Rows are points. A path goes straight from each point to the next, and from the last back to the first. The post is the endless flat space through its rows: a point in 2 columns, a line in 3, a plane in 4, and so on, so that a path can go around it. Count how often the path circles the post. Going back the other way cancels.

Post, one row:
[[-1.4  0.5]]
Path, 7 rows:
[[-4.5  2.4]
 [-1.4  3.4]
 [-3.4  5.2]
 [-4.3  1.7]
 [-3.9 -3.6]
 [-0.2 -1.8]
 [-4.4 -2.3]]
Times around: 0

Post, 3 rows:
[[-3.4 -2.5 -0.4  5.5]
 [-0.6  0.1  0.9 -2.1]
 [ 2.3  1.8 -3.8 -7.6]]
Path (14 x 4):
[[-0.7  3.0  0.8 -4.7]
 [-1.4  0.3 -2.9 -3.8]
 [-0.9 -2.5 -4.9 -3.6]
 [ 3.6 -1.4 -1.8 -8.9]
 [ 5.1 -3.7  1.9 -0.2]
 [-0.9 -4.5 -1.8  1.6]
 [-3.5 -1.6  0.8  0.4]
 [-1.9  3.9  2.2 -6.2]
 [-0.4  7.4  2.2 -0.6]
 [ 2.5  0.6 -1.1  0.5]
 [-0.8  6.9 -0.6  0.3]
 [-2.5  3.5 -0.3  1.1]
 [ 2.9  5.0 -1.2 -0.3]
 [ 0.3  0.7  1.5  4.1]]
Times around: 0

Post (7 x 8):
[[ 0.5 -1.1  3.0  3.4  2.3 -1.4  5.2  0.1]
 [-2.3  1.5  1.5 -7.6 -5.4 -1.8  0.9 -7.6]
 [-1.6  3.2 -3.2  5.3 -5.1 -6.3  0.5  4.2]
 [ 0.9  2.8  1.6  8.2 -0.7  1.3 -0.4  0.2]
 [ 0.5  3.7 -6.0  0.3 -3.3 -1.7 -2.1 -1.2]
 [ 0.7 -0.5  2.3 -5.8  0.7  6.0  0.6  2.0]
 [-1.3 -0.1  1.6  1.9  2.0  0.8 -2.4 -0.4]]
Path:
[[ 3.8  3.8  4.6  0.9 -2.3 -2.8 -0.1 -1.4]
 [ 3.6 -0.4 -3.8 -2.9  0.3  4.7 -9.8 -3.2]
 [ 2.2 -2.4 -4.9  0.7 -2.5  3.9  7.3  1.9]
 [-4.5 -0.9 -1.2 -0.6 -3.2 -0.5 -0.1 -2.1]
 [ 0.7  0.3 -4.8  0.6 -0.2  1.6 -1.3  0.4]
 [-4.7  2.6  3.2  3.8  0.1  1.0  3.8 -0.1]
 [-4.1  3.9  1.7  4.1  1.4  2.1 -2.9 -2.8]
 [-0.3  1.3  0.2 -1.2 -1.2  5.2  5.9 -4.6]
 [-0.7  3.0  0.3  5.8  1.3 -5.0  6.5  1.8]
 [ 2.4  5.5  4.8  4.2  0.2 -1.3  1.3 -2.9]
 [ 3.5 -0.8  2.3  0.3  0.5 -3.1  0.4  2.2]
 [ 3.5 -1.2 -2.3  4.4 -1.0  0.5 -2.4  3.7]
 [ 1.0 -0.3  0.3 -4.7 -1.5 -1.2 -2.2 -0.2]
 [-1.7  1.9  2.6 -1.1  0.7 -1.9  0.0  0.2]
 [-3.6  2.6  4.7 -0.3  4.6 -1.8  4.5  2.2]
 [ 0.8  4.1  0.2 -1.3 -4.7 -1.6 -2.4  0.2]
 [ 2.7 -1.1  1.4  3.6 -4.1 -3.2  0.7  3.9]
 [ 3.9 -3.8 -1.2  2.8 -1.1  2.3  3.8  3.0]
 [-2.6  0.1 -4.6  1.5 -3.0 -1.1  2.2  0.5]
 [-1.3  6.7 -1.6  7.8 -2.5 -3.0  5.4  4.2]
 [-1.8  5.7  5.5  4.3 -0.5 -5.3  4.7  0.6]]
Times around: 2

Post (10 x 11):
[[-1.5 -4.8 -3.5 -4.1 -3.1  0.9 -1.9  0.0 -1.2 -2.3 -2.6]
 [ 5.0 -1.1 -7.3  1.7  1.3 -3.0  0.2 -4.4  2.0  4.0 -4.3]
 [-1.4  1.8  5.7  0.7 -0.5 -3.1 -3.0  2.7  0.9 -1.2 -0.9]
 [-1.8  2.6  0.5 -1.0 -0.8 -2.0 -6.5 -2.5  6.5  2.4  3.2]
 [-1.0 -8.6 -5.2 -0.4 -1.1 -3.8  2.0 10.4  7.5 -6.1 -3.2]
 [ 2.6  2.6 -5.5  1.9 -0.7  2.7 -1.0 -3.5 -0.1  3.6 -2.3]
 [ 0.7  1.1  0.2 -1.8  1.9 -0.5 -3.9  1.0 -3.4 -0.8  1.5]
 [ 0.3  0.0  0.5  0.1 -0.1 -0.8  3.6  1.1 -1.1  4.3 -1.4]
 [-5.7  1.5  2.7  2.6 -1.3 -3.2 -3.4 -0.5  2.5  0.1  4.8]
 [-3.4  2.8  7.9  0.6  5.0 -2.8  0.5  0.0  5.0 -1.7  1.1]]
Path (12 x 11):
[[ 3.7 -4.7 -7.6  5.5 -3.2 -5.9 -1.6  4.8  0.6  2.4 -3.3]
 [-2.8  0.9  1.0  0.8  5.8 -2.3 -1.6  0.6  2.1 -1.9  2.7]
 [-2.1  2.8 -3.2 -0.8 -3.8  0.3 -0.7 -3.3 -1.7  2.4 -1.8]
 [-1.6 -3.2 -4.7  1.2  0.8 -7.1  2.8 -1.4 -1.6 -5.2  0.5]
 [-1.4  0.3 -2.2 -0.6  0.0 -4.3 -2.7  4.6  1.9 -6.2  0.5]
 [ 2.7 -1.7 -0.9 -1.7 -1.4  1.1 -0.6 -0.8  4.2 -1.2 -1.3]
 [-4.2 -3.8  3.9  2.0 -4.2  0.1 -2.7 -1.5  5.4 -4.0 -1.2]
 [-1.6 -2.3 -2.7  0.9  0.4 -5.1 -2.5  6.4  3.9  1.8  1.1]
 [ 0.3 -1.3  0.0 -5.9  2.4 -2.9  1.6 -0.1 -0.5  1.6 -3.5]
 [ 3.1  7.0  0.1 -0.2 -2.0 -2.7 -4.2 -1.6  7.9  2.6  0.2]
 [-2.5 -4.0 -2.6  2.1 -1.8  2.6  1.3  0.6  0.0 -4.2  2.3]
 [-1.8 -3.5 -2.2  0.9 -4.2  0.3 -0.3 -1.1  4.2  0.1 -6.0]]
Times around: 2

Post, 11 rows:
[[-1.6 -3.4  2.1  0.2  2.6  2.2 -3.4 -1.8 -2.0 -0.5 -0.6  4.4]
 [ 2.4 -3.0  0.8 -2.2  1.6 -3.7 -0.7 -2.7  0.1  5.3 -2.1 -3.3]
 [ 2.7  0.8  0.8 -4.5 -4.4  1.7  6.2 -1.3  3.4  2.7  1.7 -0.4]
 [ 4.2 -1.2 -0.6 -4.7  4.7 -0.2 -1.2 -0.6 -3.7  2.2  1.0 -2.3]
 [-1.4  1.3  5.7 -3.9 -2.6 -3.8  4.5  0.0  2.1  5.5  0.8  0.6]
 [-1.3  0.7  1.8  0.2 -6.0 -5.7  5.3 -0.5  0.6  2.8  0.9 -1.0]
 [-0.4 -2.0 -0.9 -2.7  3.0  4.2 -1.2  0.9 -1.9  3.5 -1.6 -3.6]
 [ 0.1 -4.8  1.7 -1.9  3.6 -2.9 -1.1  0.0  1.4  0.3 -0.9 -3.7]
 [-0.1  1.5  3.1 -0.1 -1.7  1.8  8.6 -1.8 -0.5  4.2  4.9  1.8]
 [-1.5  1.0  5.6  4.0  2.7 -1.1  2.5  0.7  0.7 -0.8 -2.9  6.3]
 [ 1.7 -1.8  3.5  2.3  2.4  2.4 -3.5  2.5  0.6  0.9  2.1  2.3]]
Path:
[[  4.0  -0.5  -2.8   1.4   3.2   2.8   1.2  -2.2   0.4   2.9   0.9  -3.6]
 [ -1.5   0.8  -1.8  -3.5   2.7   2.4   5.2   1.4   0.4   3.7   0.8  -2.0]
 [  0.2  -4.6  -0.4   1.1  -1.8   1.7  -0.8   4.1  -0.9   6.5   6.1  -1.7]
 [ -3.6  -4.1   3.3  -8.7  -6.0   2.8   0.5  -3.7  -1.5   6.8  -0.7   0.6]
 [  2.2  -0.2   5.6  -0.1   4.2  -2.1   1.7   1.4  -1.6   6.2  -2.8  -3.7]
 [  3.6  -0.7   1.4  -0.4  -5.3   2.7   3.7  -2.1  -1.2   8.8   1.1   0.5]
 [  3.3  -1.5   3.0   0.3   2.9   0.2   2.1  -1.5  -0.5  10.1   3.2   3.3]
 [ -2.9  -1.5   2.9   6.7   6.5  -2.6   2.6  -2.6  -1.0  -1.5   3.1   5.6]
 [  1.8  -1.0  -2.2  -0.2  -3.4  -2.7   0.2   1.5   1.5   2.6   0.6  -1.9]
 [ -1.7  -2.7  -0.2  -5.7   1.8  -1.0   4.9  -1.1  -0.6   3.3  -6.1  -0.3]
 [ -2.3  -2.7   1.3  -2.6   0.7   3.7   2.7  -7.2  -7.5   2.1  -3.9   7.1]
 [ -0.5  -2.9   5.7   1.1   3.3   0.8   6.2  -1.6  -1.7   4.4   9.4  -3.8]
 [  1.6   0.7   1.2  -6.3  -6.6  -0.3  -3.0  -2.8   2.5   3.0  -4.9   1.8]
 [ -2.8  -0.9   5.2   0.2   4.1   0.2   5.4  -1.8   1.3   5.8   0.6  -3.1]
 [ -2.5  -0.3   0.4 -10.8   0.3  -5.2   3.5  -5.0   1.3   4.9  -3.5  -0.4]
 [  1.1  -2.3   1.7   3.0   6.8  -0.2   4.4  -0.3  -4.0   5.6   5.6   1.9]
 [  5.3  -4.6   5.1   2.1   1.2  -7.0  -1.7   0.3   2.0   3.1  -1.1   3.6]
 [ -0.3  -0.4   3.3  -0.3  -0.8   4.0   3.3   2.3  -0.9  -1.1  -3.0   0.7]
 [  1.1  -3.0   4.1  -9.0   3.5   0.0   3.7   1.7   2.7   3.2   1.0   1.0]
 [ -2.8  -2.3   0.0  -3.8   3.8  -1.4  -1.1  -0.4  -1.8   5.2  -1.0   0.7]
 [  2.8  -3.4   3.1  -5.2   6.3  -4.6   1.8  -3.4   0.0   4.9  -2.7  -1.0]
 [  2.9  -3.8   2.0  -0.6   0.5   4.1   2.7   0.3  -0.2   3.4   0.3  -1.0]
 [  2.7  -1.1   5.7   0.6   5.5   1.4   1.1  -0.6  -0.9   0.7   0.4  -0.8]
 [ -1.5  -0.5   0.2  -0.8  -5.4   3.7  -0.3   1.1   1.9  -0.8   1.8  -0.1]
 [ -2.4  -1.2   3.9  -1.4   3.4   0.2  -4.5  -0.9   0.7   5.8  -1.1   0.3]
 [  2.6   2.3   2.5  -4.5   0.6  -3.7  -0.3  -3.6  -3.3   6.7   1.8   5.4]
 [ -2.8  -3.4   0.6  -0.6  -1.0  -3.4   6.1  -0.2   4.0   1.2  -3.0   0.0]
 [  0.6  -5.7  -0.1   3.5   3.7  -4.3  -1.7   0.2  -0.4   2.7   0.2  -0.3]
 [  3.5   2.4  -1.2   4.0   0.0  -0.1  -0.3   1.4  -0.5   3.7  -0.5   0.4]]
Times around: 2
